Every row gives one point. The last column is the point's height on a tilted bowl or saddle (a function of degree 2), plus a little noise. Count its main directions that bend up, bend down and stay straight.

Points, 18 rows:
[[-16 -25 -51  23]
 [ 35 -52  90  69]
 [-37  39   7  27]
 [-48  -7  16  13]
 [ 43 -22  27  42]
 [-10  15  53  34]
 [ -9  26 -66  53]
 [ 46 -90  19  51]
 [-28  14 -50  32]
 [ 30 -14  22  31]
 [ 53 -62 -36  73]
 [-21  20  26  20]
 [  0 -39   7   9]
 [-22   0 -15  11]
 [-24 -88  -8  16]
 [ 20   2  32  31]
 [-15   0  37  18]
 [-50  45  20  37]]
Directions: 3 up, 0 down, 0 straight

Points:
[[ -2  23   5  19   3]
 [-15  60  38  28  -4]
 [-58  19  48  51   8]
 [-19  23  11  21  10]
 [  9 -60 -36  -6 -40]
 [-21  82 -25   1  17]
 [ 73 -19  15  29 -46]
 [ -9   9  10  -7  -4]
 [ -8  -5 -32 -60 -21]
 [ 24  67 -12  70  -4]
 [-10  11 -55 -32  -5]
 [ 16 -40   7 -10 -34]
 [ 94   0   8  25 -46]
 [  0   3  46   8 -26]
 [ 44 -33  63 -38 -88]
 [ 27 -44 -16  12 -34]
 [-17 -18  68  47 -38]
 [-38   4  77 -49 -68]
 [ -3 -89  26  -8 -71]
 [-74  39 -48 -35  30]
 [-20 -14 -10  27   3]]
Directions: 0 up, 3 down, 1 straight

Points:
[[ 50 -24  10 -45  29  25 -28]
 [-24 -65 -17  14  48  67 -73]
 [-22 -10  18 -29  -2 -15  20]
 [-35 -57  53   0  17 -58  42]
 [-30 -10  30  26  18  20  -9]
 [-25 -20  55  14  20  60  20]
 [ 32   6 -25   1 -57  11  38]
 [-10 -34 -27 -32  37  32 -36]
 [ 28 -53 -36  -6 -18  28 -52]
 [-16   4 -33  11  -9  34 -44]
 [ -2 -30 -36 -54 -73 -21  47]
 [ 28  45  -3  11  14 -34  12]
 [ 33 -36  43  -6 -39   3 -14]
 [-38  17 -13  18  23  -4 -24]
 [-82 -26  -8  -2 -24  24  -8]
 [-30  31  25 -28 -54  -4 -15]
 [ 14   9  14  12  60 -29 -12]
 [ 41   7 -23 -29  -8  19  -1]
 [-35  44  26  10  36  90 -27]
 [  4   8 -40  22  62 -33 -26]
 [  1  16  60 -19 -23  26 -17]
 [-16  10   0 -34  55  68   8]
 [-18  20 -24   2 -44  55 -50]
 [ 25 -92  23  23 -24 -11 -12]
 [ 36 -12 -43 -63  -3 -29  27]
 [ 49 -35  12  -2  -8 -20 -21]
 [ -6  11  23  19   6   2 -15]
 [ 16 -29 -15 -25  -3 -44  22]
 [  9  11  19 -42   8  13   9]
 [-15  52 -20   9  -9  -8 -10]
 [-20 -35 -10  56 -10  44 -34]
 [ 81 -32 -19  27 -80  31  80]
 [ 70  25  12   5 -45 -22  41]
 [  8 -36  -6  17 -20 -56  37]
 [-25  17 -27  26 -25  30 -41]
 [-14  -5 -33  95  32  -5 -93]
 [ -6  28   6   6 -14 -20   2]
 [-54  31  -8  40   2  34 -81]]
Directions: 3 up, 3 down, 0 straight

Points (69 x 9):
[[-37 -11  14  30  15  -7  14  32  13]
 [ -7  15  35 -20 -40 -13   9 -38 -36]
 [ 13  -6  50 -28  36   1 -16  18  -7]
 [  1 -10 -26 -19 -23  23  -9  36 -14]
 [ 34 -11 -36 -69  22 -48  49 -19 -94]
 [ 61 -56   7 -35  23  23   8  24 -30]
 [-21 -11   4  11 -13 -25  35  -4  15]
 [ 36 -62  -6 -13  25 -18 -11  -1 -47]
 [ -7  24 -29  47   0  14 -44  -3 -32]
 [-22 -18  21 -10 -10   9  11  15  -4]
 [-17  38  14 -60  45  28  56  35 -55]
 [  5  40  70 -34  16  26  23  -8 -33]
 [-30   2  41  10  -2   0  -2 -10  16]
 [-30 -38   4  -1  -4 -31 -22   3 -17]
 [ 25  41 -15   3  53  17  16 -13   8]
 [-22  19 -10   4  13 -16 -58 -49 -62]
 [-59  -5 -32  29  18 -33  22  -7 -13]
 [ -9  -1   5 -54 -25  29  -5  52 -45]
 [ 18  29  41  27 -64 -22 -17 -58 -32]
 [ 25 -23 -38   9 -33  58 -42 -25 -76]
 [ 30 -15 -19  34 -17   4 -33  33 -37]
 [-30 -23  -7   4 -29  -8  10  13   4]
 [-14  23  -3 -38 -16   3  22  20 -15]
 [  3   5  40 -43   4 -24  -4 -15 -39]
 [ 47 -20 -19  41 -51 -24 -11  35 -55]
 [-24  36  46 -11 -34  55   2  44 -79]
 [ 10 -10 -16   1 -59 -26   1  -2 -14]
 [ 43 -74   4   2  81  -1  28 -28 -13]
 [-23  34  40  21 -36  28  43  -2 -18]
 [-25 -10   0  27 -37 -21   0  26  20]
 [-29  11  24  10 -37  11 -33  -6 -18]
 [ 38 -27  38  -4   6  21  14   4  11]
 [-38  -1   3 -14 -14 -12  -4 -10  -2]
 [-19  -9  17 -33  44 -44  58  10 -58]
 [  5 -28 -18 -30 -36  11 -41 -16 -59]
 [  4 -33 -24   3   2  14  -4 -10  -7]
 [  8  40  -3 -31 -50  10 -10   5 -51]
 [ 70  11 -34 -10 -17   9  -3 -36 -78]
 [  1 -24 -13 -45  -8  36 -51  60 -50]
 [ 14  20  38 -35   4 -16  -6  45 -48]
 [ 32  27  11   4 -23   4   3  40 -30]
 [ -4  -7  32  17  -8 -32  23  13  24]
 [-33   9  -8  -7 -15 -15  46 -20 -10]
 [ 56  34 -15 -20  -8  -4  44 -10 -59]
 [ 72  30 -95 -64 -11  31  24 -31 -95]
 [ -2 -48   4  26   1  17  47  19 -10]
 [  5   1  13  32 -15 -32  38  11  28]
 [ -7  54   6  24 -34   8  16 -20 -18]
 [ -7 -13  15  27 -29   8 -28  31 -11]
 [ 15  51 -38 -41 -21  25 -23  39 -37]
 [-24 -18 -35  -5  10 -37 -25 -37 -44]
 [ 41  27 -29 -17  11  11 -17  35 -23]
 [ 15 -10  12  11  25  24  12  47  12]
 [ 26 -29  25  49  -5 -69  40  29  12]
 [ -7  -6 -45   2  43  -9  26 -24 -24]
 [ 34  31  20  18  -3 -40 -22  50 -41]
 [-15 -21  26  21 -18  14   0 -10  14]
 [ 19 -17 -16 -42  -2   8  10 -17 -23]
 [-10 -60  41  29 -31   1  10  48 -38]
 [  8   0  26 -10 -40  -2  51   6 -31]
 [ -9  -7 -18  20  60  54 -18  36  25]
 [  7  17  15  20 -13   2 -26  62 -33]
 [ 20  14   1 -13   7  35  46 -37 -17]
 [ 37  12  -7  34 -13   3 -58  15 -52]
 [-51  -7   5  44  -3 -20  37  57  -3]
 [ -2  65   2  35  25  48 -19  11 -18]
 [  8  -9  20  32  -9  25  25  30  13]
 [ -2  -6  -3 -23 -51 -38   5  13  -7]
 [-11 -24  -2  68 -32 -31  -8  18  23]]
Directions: 2 up, 6 down, 0 straight

Points, 76 rows:
[[  0  -1  36 -10  38  -8  18 -33  18]
 [-19 -23  11  38  -4  -9   8 -29  14]
 [  9  43 -31  40  -2  16  16 -25  34]
 [-34  39 -29  40  42  -9 -46 -36  32]
 [-11  25 -10  15 -12 -44  16  44  23]
 [-11 -14 -23  74   0   3  35  74  29]
 [  4  15  -2 -23  10  22   5 -30  18]
 [  6  44  10  29  19  34  33   7  27]
 [ 16 -35  12 -32  10   7 -18 -19  13]
 [ 51   6 -19  -3  14  20  -8   8  14]
 [ 13  -9 -46  -2 -19  28  15  28  17]
 [  5  36   4  29 -37 -16   4 -28  35]
 [  2  34 -50 -19  48   5 -31  -5  28]
 [-14 -14  58   0 -27  21 -12  25  25]
 [ 27  28  17   6  19 -23  20  17  18]
 [-19 -10  -2  -5  12  31   6  -7   8]
 [ 28 -16  21   6  -2 -39 -53  -9  19]
 [ 21 -17   3  -8 -30   1 -21 -21  18]
 [ 13  12 -13 -38  -9   3   4  88  33]
 [ 22  25 -12 -41 -26  50  35  36  42]
 [ 38  -7  -9   0   2 -42  15 -39  27]
 [-28  28   7 -26  -2 -45  16 -13  30]
 [ -4 -32 -18  32  35   2   1  -6   5]
 [ 75  57   4  39 -15  10 -13  15  40]
 [ 35   9  -6  53 -12 -33  27 -14  30]
 [  6  -7  24  -8  46 -27 -25  22   8]
 [  6  17  -9  46 -19 -23  39 -14  31]
 [-27   7  15  -5 -15 -17 -25 -13  13]
 [ 18   7  20 -15  33 -27  15  27  15]
 [-24 -38  13  16  49  11  18 -16  11]
 [ 33 -22  47 -26  -8 -49  11 -53  47]
 [  6  10   8 -66 -19   2  -3  64  37]
 [  4   7 -16  32  29 -32   7 -67  36]
 [ 19  14 -19   8   7 -30   8  42  12]
 [  0  14  -1  11 -44 -11  20   2  24]
 [-33  25  12  60  11 -76  27  -2  47]
 [ 73   9  41  60  28 -27  -8 -22  37]
 [-62 -38  24   7  -2   1   9  12  15]
 [ -7  10  27   0  10   0  22  88  30]
 [-26 -11  -7   5  -1 -54   3  -8  18]
 [-10  15  22  60  54 -36  21   2  23]
 [ 57  -8  50 -56 -36  95   4  59  95]
 [  7 -29 -24  34 -11  -8  56  -3  25]
 [-43  -2  20  -5   1  48 -24 -13  17]
 [ 12  19  35  32 -11 -35 -29  16  16]
 [ 39  -2  -8 -52  34  26 -34  -9  27]
 [ 47 -19 -48 -22 -27  -5  35  19  27]
 [  5  24   6  26  -5  43  -5  36  16]
 [  8  22  -4  19  25  11 -40  11   6]
 [ 31  50 -21 -10   0  12   6 -10  30]
 [ 21  22  -8 -56 -10  47  63  71  64]
 [-35 -18 -20 -23   3  -7 -40  -8  10]
 [-17 -16  45  31 -12  37 -24 -18  21]
 [-35 -55  15   0 -26 -11  22 -27  25]
 [-29 -42 -24  40  18  -9  10 -14  11]
 [-35 -12 -34 -15  -5   3  17  -1  14]
 [ 23  60 -35  37 -25 -51 -36  -9  49]
 [-62   5  -9   9 -29  -5  39 -44  42]
 [ 52  32 -28  20  62 -33  33 -28  45]
 [  3 -27 -24  -1 -15   9 -18   1   7]
 [ 23  36  11  34 -44 -75  -3 -62  81]
 [ 74  10 -22  11 -14 -12  27  10  28]
 [-38 -24 -36  46 -14 -30 -12 -14  20]
 [-24  -6  49  33 -22  10  13 -42  32]
 [ -8   6  63   6  37   7 -23 -15  16]
 [-20  12   3   9   8  69 -44  -4  25]
 [ 32   6 -46 -11  27  22  22  32  20]
 [  4  -8   3  49 -14  18 -17 -12  13]
 [ 21  61  25  -3 -57   6  42  61  64]
 [-18 -30  -3  13  38  25  -8  14   4]
 [  1 -23   1 -12   5  32 -12  12   7]
 [-16  38 -13  30   4  -7  -1  26  13]
 [-24   1  -9   5  -7  32   6  -4  11]
 [ -9  12 -13  16 -13 -35   3  34  13]
 [-11  25  15  13  20  -2  -4  -2   8]
 [-19   8  24 -27   3 -16  13   5  16]]
Directions: 8 up, 0 down, 0 straight

Points:
[[  2 -23 -23  -5   1  36  10 -43 -11]
 [-24 -25   2  -7  18  12  -6 -15   5]
 [ 35   0   7  24 -15  43  -3  34  24]
 [ 67  53 -40  66  -9 -17 -28  -8  13]
 [ -1 -19 -22  35   3   9  27  16  -6]
 [ 10  22  15 -31  -6  55 -18   8 -18]
 [ 31  18   3 -22 -41 -21  44 -24 -45]
 [ 39 -43  32  33  39  41  59 -21  77]
 [ -8 -27 -57  -7 -14  16  16  55  10]
 [ 47  -1 -37 -17 -20 -38 -28  14 -15]
 [ 47  32 -15  -7  23  -3  20  15  49]
 [-47 -47 -13 -26 -35  29 -40 -11 -42]
 [-77  10  15 -43  -3  33  26 -12   2]
 [-38 -11  11  10 -17 -20 -29   6 -12]
 [ 10   1  26  -8 -27  25  19 -15 -16]
 [ 21 -14  10  11 -46  -2  13  -9 -22]
 [ 22  45  15   1 -70  53  -4 -25 -17]
 [ -8  17  35  43  28  14 -13 -14  14]
 [ -1  -6   7 -10  -8 -18 -79  16 -62]
 [  7 -17  44  41  -4  31  13 -35  12]
 [ 14  -2 -21 -12  18 -52 -21   6  13]
 [  5  37  37  -4  -8  15   5   6  -5]
 [-48 -21 -34 -67  -9 -11 -43  -9 -21]
 [ 16 -27  54 -35   3 -57 -39  17 -28]
 [-20   3   1  10  -7 -14 -39  32 -17]
 [ -9 -29 -12  22   6   7  28  23  13]
 [  1 -19  11  41 -33   4  52 -16  -8]
 [ 21 -17  28  -8 -76   2   8 -18 -33]
 [-63  22  38  22 -18 -14  68  27   9]
 [-28 -17 -17 -16  34  -6 -12  14  26]
 [-11  -4  16  34 -34  17 -28 -28 -22]
 [-10 -23 -42 -54 -92 -28  -8 -18 -95]
 [-36 -25 -13   9  36  42 -21  18  -2]
 [-14  -1  25 -46  34 -10 -23  17  27]
 [ 77  41  31 -12  32  -4 -23 -13  68]
 [ 30  25 -67 -16  15  -8 -45  61  31]
 [ -7  -7 -28  -6 -20  23  43  13 -20]
 [  1 -46  41  16   4 -33  15  -2  26]
 [-19 -27  24  -2  19 -25  29   4  32]
 [-39  36 -28   0 -14  -7  15  17 -38]
 [ -1 -28  24   9  22  25 -14  15   1]
 [ -4  26 -25 -74 -29  42   7  -3 -11]
 [  6  24   6  22  12  37  -8  15   1]
 [ 47  -8   3 -30  28  -1  14  -3  66]
 [-50  15  16  23  17 -56 -21 -21  60]
 [  6  -5 -10 -23 -14 -43  43  -7 -35]
 [-48  17 -11   3 -10   8 -16  24 -13]
 [-27  14   6 -30 -65  46   2  25 -20]
 [-41 -35   9 -20  27  36 -45  -7 -34]
 [ 10 -18  29  12 -26  14   3 -42 -10]
 [ 42 -12  42 -15  -8  -2  95 -27  21]
 [ -9   5  14   9  23   4  20 -69  33]
 [ 20  -8  10  45  15   9 -26 -21  -5]
 [ 20  37 -38  11  18  36  47  80  92]
 [-12  26   5  -3  36 -36 -14 -27  44]
 [-16   2 -31 -26  33   4  19   9  24]
 [ 34  31   4  63  55   3 -25  34  43]
 [ 35 -13  36  35  13   3  10  -7  19]
 [ -9  29  -6   0 -32   3 -43  30 -34]
 [  2  23  -4   9 -25  -4  -1  10 -27]
 [ 32  24  17  28  -7  23  -7  28  14]
 [ 14 -19  75  10  -5  24   5 -23 -18]
 [  7   2 -20   6 -32 -49   7  10 -55]
 [-11 -11  17  50  26  24  70  -7  26]
 [ 36  -3 -38   9 -51  57 -12  26  10]
 [ -8 -16   4 -26  33  10  25 -24  39]
 [-11  41 -16  -3  -2  13 -59   8 -38]
 [-46   4 -13 -19  -8   1 -10 -15 -25]
 [ -2  55   5   6 -20  -8  26  25 -12]
 [ 38  31 -17  23   7  -8 -11  27  12]
 [ 28  25 -20 -17   0  -2  -9 -19  -4]
 [  7 -27   8 -38 -24  48  22  16  29]
 [-30  25 -27 -31  49  19 -10  34  51]
 [-15   7 -26 -30  34  24  21  43  60]]
Directions: 4 up, 2 down, 2 straight

Points:
[[-32 -16  14  18  37 -40  64 -71 -51]
 [-46  21 -22   7 -16 -13   0  41 -16]
 [ 31  29 -27  -8  16 -16  18  17 -27]
 [ 15 -10   5  -8   5  11 -17   4   7]
 [  8   0  12 -12  -5  -1   9 -18   9]
 [ -8  16 -23 -46  21  33   7   5  38]
 [ -2 -15 -16 -17 -22 -10   2  39  21]
 [  9  55  50  14   8  18  -6 -15 -30]
 [ 56 -18 -13   4 -50  26  29  27  -4]
 [-15   9  14   5 -26   4  46   4 -16]
 [-38  -6  29  30  12 -29 -30  62 -14]
 [ 19   1  10 -21  -9 -17  -9  39   5]
 [-26 -23   5 -10  49   7  56 -30  35]
 [-17 -17  -4  -7 -45   8   7  23   0]
 [ 11   2 -10  -4   7 -18 -19  -9 -13]
 [-38  -6  33  59  17  14  -1  -6  -6]
 [ -9 -12  38  -2  37   9   4 -26  28]
 [ -8  16  27   5 -21 -48   9  23  27]
 [-55 -32  18  33 -36   9  -9  25 -58]
 [  9   9  32  15  -5  25 -16 -13  -1]
 [ 26   3 -50   3  24 -13  -4  19 -13]
 [-11  -8 -34   8 -16   5   8 -32  19]
 [-38  43 -42  28  -5   7 -32  22  10]
 [ -2 -25 -43   7  -4 -19  -9   7  -2]
 [ 38  22   2  -2 -12   8 -32 -15 -11]
 [  0 -36  10 -32  37  37   9   7  88]
 [ -8 -11 -20  38  22  11  16 -42  35]
 [-36  -2  11 -12 -43  -2  52 -53 -15]
 [-34  28   5   2   8   6  -7  17 -18]
 [ 40 -12 -43 -20   2  21 -10 -18  20]
 [ 15 -24   1  51 -22 -14  34   0 -16]
 [ 41 -46  -7  24  -9 -48 -24   9 -41]
 [ 14 -11  33 -31 -31  10  49 -26  33]
 [ 39  15 -14  27  16  20 -12  33   5]
 [-29  52 -22  33  43  28  39   7   9]
 [-33  13 -41   8 -26  -1 -33 -22  17]
 [ -7 -12   7 -12 -18  13 -26  -6   9]
 [-26  12  40   1 -50   7 -26 -20 -30]
 [ 12 -53 -22 -34 -43  32   3  -8  55]
 [ 37  21  43 -25  21 -95  18 -25 -95]
 [ 18 -11  11 -16 -51  51 -25  27 -27]
 [-23  17  13   6  12  23 -24   1  -1]
 [-36  29   9  -5  11  -5  10  27 -19]
 [ -4   5 -36   2  25  -3  16   7   9]
 [-52  -5  11  32 -49  47  25 -30 -80]
 [-41  -2 -21 -24  57 -45  17   6 -14]
 [-33  34 -18  -4  -7  14  19 -22   5]
 [-18 -31  37  -3 -22  15  19  -9  29]
 [ 49  15  30  58   6  53 -94   6 -26]
 [ 43   6 -15 -30  19 -13  14  25 -28]
 [ 27  10  -5  17 -20  -4  15 -21  -3]
 [-13 -21   2  27   1  36   5 -52  49]
 [  5  10 -22  18 -13  -7   4 -45  11]
 [ -7  22  -5   9 -15  -2  13   9  -4]
 [-22 -43 -27 -33 -18 -28 -11 -41  27]
 [-23  -2  45 -11  22  -2 -11  10   6]
 [-55  17  13  12 -26 -18  -2  14 -21]
 [  2  12  -2 -11 -27  21  12  11  -2]
 [-10  11  37 -22  12 -22  11  11   7]
 [-27  -1  21   8 -42  33  60 -19 -55]
 [-21 -30  10  -2 -19  17  41  11  19]
 [ 27 -40  20   4   7  31   9   6  32]]
Directions: 2 up, 3 down, 3 straight

Points:
[[ 21 -91  38  31  14  23 -16  -4 -52]
 [ 22 -55 -63 -14  -5 -18   0 -20 -29]
 [-15  -9 -22 -28   4   4  40  14  14]
 [ 12  -7 -28 -14 -20 -15   0 -11  -1]
 [-27  52  -9  -4 -45  16  12 -50  13]
 [  0 -58  22  16  -8 -24  21  23 -19]
 [-58   8 -12  44 -40  26 -27  34 -34]
 [-27   3   0   7 -21 -34   4 -42  -7]
 [  6   4  14  24   3 -10  27   4   3]
 [ -5   2  -9   3 -49   6  39   8  11]
 [-16   0   6 -67 -41  -6 -43  -6 -13]
 [ -2  21 -42 -16  26  13 -28  13  -3]
 [ 24 -14   1  32   2 -68 -20  11 -30]
 [ 16  11   5  14   6   8  -9 -18   1]
 [-24  19 -41  13  14  33  40   4  12]
 [ 27 -23 -12 -12   5  60 -17 -32 -15]
 [-17 -13  -7  23 -15 -28 -20  32 -26]
 [ 37  32  11  15 -21 -23 -17  46 -12]
 [ 32 -19 -14   7   4  10  -4 -35  -5]
 [-43  -7 -10  -2  26 -27 -22 -35 -18]
 [ 52  -7 -17  -6  14   3 -44  14 -17]
 [-20 -16  12  95  10  13 -16 -46 -53]
 [  7   5   8   6   2 -29  12 -12   2]
 [  1 -29  10 -53  15 -67  51  84 -17]
 [ 16   7  -2  19 -28 -13   7  -7   0]
 [ 14 -52  36  37  26 -66   8  21 -33]
 [ -2  35 -33 -37   8 -13  23 -30  19]
 [-14  21 -31 -21  21 -19 -31 -34  -7]
 [ 35 -71 -22  42  22  13  40 -27 -27]
 [ 17 -28  -6  22 -12  19  38  22  -1]
 [ -1 -33   7   8  17  50  28  15  -9]
 [-35 -13  -5 -11 -30   4  30  -3   5]
 [  8  10 -19  -6  -7 -24   4  25   1]
 [ 20 -51 -27  16   8 -28 -30  48 -43]
 [ 50  34 -17  -5  -7 -73   5  17  -9]
 [-42 -35  18 -22   0   1  36  15  -1]
 [ 42  42  38 -13   6  16  27 -25  30]
 [ 68  16 -15 -17 -52  21   3   0  13]
 [ -2  26   4  -9 -46 -12  34  -2  18]
 [-28  12 -11 -16 -55  19  45  23  19]
 [  4 -31  17 -10  44  44 -11 -35 -17]
 [ 29   2  64 -15 -49  42  28 -24  15]
 [ 10  18  10 -30 -14 -52  14  45  -4]
 [-58   0  -1  33  38  24  12 -65 -26]
 [-73 -13  31 -20 -27 -34  13 -24  -8]
 [ 26  -9 -42 -61 -41  40  28  30  10]
 [ 15  57  -8  26 -23 -52   8 -48  -8]
 [  2  16 -21 -16  -2  -2 -10 -22   5]
 [ 21  17  31  -7  10 -15  23  17  12]
 [ -6   0  28 -15 -14 -15  -6  28  -6]
 [ 28  20 -18  19   2   4 -20  -7  -1]
 [ 12  55  16 -12  17   1  13 -51  20]
 [-10 -14  26  30 -33  -2  47  -3  -3]
 [ 33  10  17 -15 -36  11 -64 -23 -15]
 [ 33 -28   0  37   5 -36   6  -2 -14]
 [ 42  -6 -17  84 -19  -5 -23 -33 -37]
 [-29 -20  24 -23  50  33  13  13  -7]
 [ 19   3 -36  31 -48 -36 -23  -3 -27]
 [-27 -13  23  50  38 -22  52  67 -15]
 [ 12  18 -30 -50  45  21  -4 -64   5]
 [ 24 -23  19 -55  17  22 -33  -3 -12]
 [-32 -15 -65  30  85 -56 -43  14 -46]
 [ 23 -43   3 -22  28  -4  36   0   1]
 [  9  30  13 -35  -2 -18 -23  26  -2]
 [ 22  32 -39 -37   0 -23  18   7  17]
 [-25  13 -44 -12  21  82 -57 -12 -25]
 [ -7  -3  42  22  30 -29 -14  16 -22]
 [ 20  30  -8  -6  -7  51  27  11  26]
 [ 21   0  30 -45  20 -39 -82  24 -49]
 [-22  27 -17  18  -1 -58  36  -6  -3]
 [-14 -13  36 -25   0  -8  20 -30   5]
 [ -3  29 -38 -11 -22 -12  26 -17  15]
 [  0  80   3 -46  27 -68  59  10   6]
 [ 19   8 -29  45 -10  62 -25 -48 -28]
 [ -7  -7  -5 -27  17 -54  14   1  -6]
 [-13 -92 -58  41 -12   9 -71 -29 -95]
 [-33  -9 -48  13 -44 -32 -14 -15 -25]
 [  8   1   2   0   9  32  32  39  14]]
Directions: 0 up, 4 down, 4 straight

Points:
[[ 31   7 -12 -18 -18   2  19 -48   1]
 [  4  -6  22   9 -42 -54 -40  -4  -3]
 [-10 -29 -10  10 -27  32  14 -26 -37]
 [-42 -35 -50 -15 -52  33  26 -62  -9]
 [ 25   4  36 -23 -11  17 -10   5 -19]
 [ -9  14 -45  -5  -5  -9 -19  -2  -1]
 [ 17  37  16  14 -30 -38  34  16   4]
 [-10  18 -38 -33  17  15 -21  55   3]
 [ -1  20 -24  28  47  -3  33  22   8]
 [ -8 -26 -11 -15 -31  -9 -31   2 -16]
 [-27  -1  19  21 -14  18  -9  55 -66]
 [-14 -22 -61  38   5 -23  32  46 -16]
 [  0 -42  21  27  22 -10 -22 -38 -20]
 [ 47  20  13  12 -27 -49 -22 -41   9]
 [ 26  48 -29  41  -4 -23  37  -4   2]
 [  3  23  33  28  26  53  -2 -15  -6]
 [-15  54 -23 -73 -24 -20 -15   0  26]
 [ -8   0  33  28  40  -8   1   8   8]
 [ 17  33  26 -78   5  24  30   1  28]
 [ 24 -17   4  26  20   7 -13   5 -22]
 [ 38 -67  -7  -9 -69   6   1  16 -95]
 [-24  -3  16  33 -10  -3 -36  86 -84]
 [ -6  -9   4 -32  27 -67  -3  20   5]
 [ 33 -22 -26 -14 -25  30 -11  -1 -28]
 [  7 -18  -7 -36 -62  46  -9 -40 -34]
 [ 26  17  16 -17 -14  28 -21  69 -54]
 [-31   3  33   2  19  14 -17 -24  -3]
 [ 28  12  -5   7  37  67 -29  18 -43]
 [ -6   9   5  14 -34 -25 -38   0 -19]
 [ 57  34 -11  50  31 -39  12  -9  15]
 [ 17  -9  46  41  41   1  19 -12  15]
 [-55 -18  18  30 -26  29 -25 -63  -9]
 [ 33   1  -1 -17 -29 -22   7 -62   3]
 [ 58  -1 -10 -39 -48  -8  37  34 -24]
 [  1  16 -28 -22  -1 -42 -52 -18  -6]
 [-18  17  -9  15 -19 -21  11  -2  -1]
 [ 51  22  23  40  11 -12  41  -3   3]
 [ 13 -19  33  56  21  -4  28  38 -26]
 [ 40  26 -38  23 -27  35 -55   3 -83]
 [-13  -4  60   6 -42   3 -76 -20 -23]
 [-17 -34  14  34  35 -38  53   5 -13]
 [-20 -36 -54 -69   4  35  -8 -17  47]
 [-14 -38  22   1  -3 -33 -36 -48 -14]
 [-33  21  -2  -8 -23  -4   3  -6  -8]
 [-52 -13  25  73  15 -70  -6  28  18]
 [ -5  27  22 -22  16  47  -7 -40  -9]
 [  4 -32  29  -9 -27  -9 -21 -23 -21]
 [-25 -36 -33 -17  17  -1 -18  18 -10]
 [-76 -10  -9  27  10  11  -1   8 -36]
 [  5  41   3 -31   2  -6 -16 -24   6]
 [ 22 -19 -30 -55 -22  39  42  14   7]
 [-66  20 -28  25 -17  29  11  11 -49]
 [ 31 -28 -17 -64 -78  -2 -61  -2  12]
 [-62  34  39  37   2  23  13 -19  23]
 [-12  23 -11 -37  32 -11 -28  -2  -2]
 [ 11  -5  -1  -6  22  31 -17  37 -25]
 [ 63  30  23  28  44 -16 -23 -36  -2]
 [ 37 -32 -14 -48 -19 -22  26  -4   9]
 [ 23 -15   5   7  -5  -5  23  33 -32]
 [ -7   1  66 -59  29  22 -16   9 -18]
 [ 11 -15  -7  -3  13  -6 -20  -1 -10]
 [ 22 -16 -47 -41 -39  -5   5   1  30]
 [-29   7  -7 -19  -7   5  54  10  -4]
 [-24  -8 -11 -47 -21  25   0 -49   4]
 [ 33 -38 -95 -16  18   4 -32  25  53]
 [ 42 -12  15 -40 -39 -67 -27  36   9]
 [ 23  21 -47  17  13  28  51 -11 -10]
 [-21  45 -46  20 -13   4  24 -32  -7]
 [  6  30 -29  20   9 -14 -23 -33 -13]
 [ 28  25 -48  11  29  -8 -41  -8 -22]
 [ 36  17  15  27 -36  -6 -37  54 -67]
 [ 22 -73 -20  21  -8 -13  14  -9 -60]
 [ 22 -11  19  62   6  16  -5  -4 -18]]
Directions: 1 up, 3 down, 4 straight
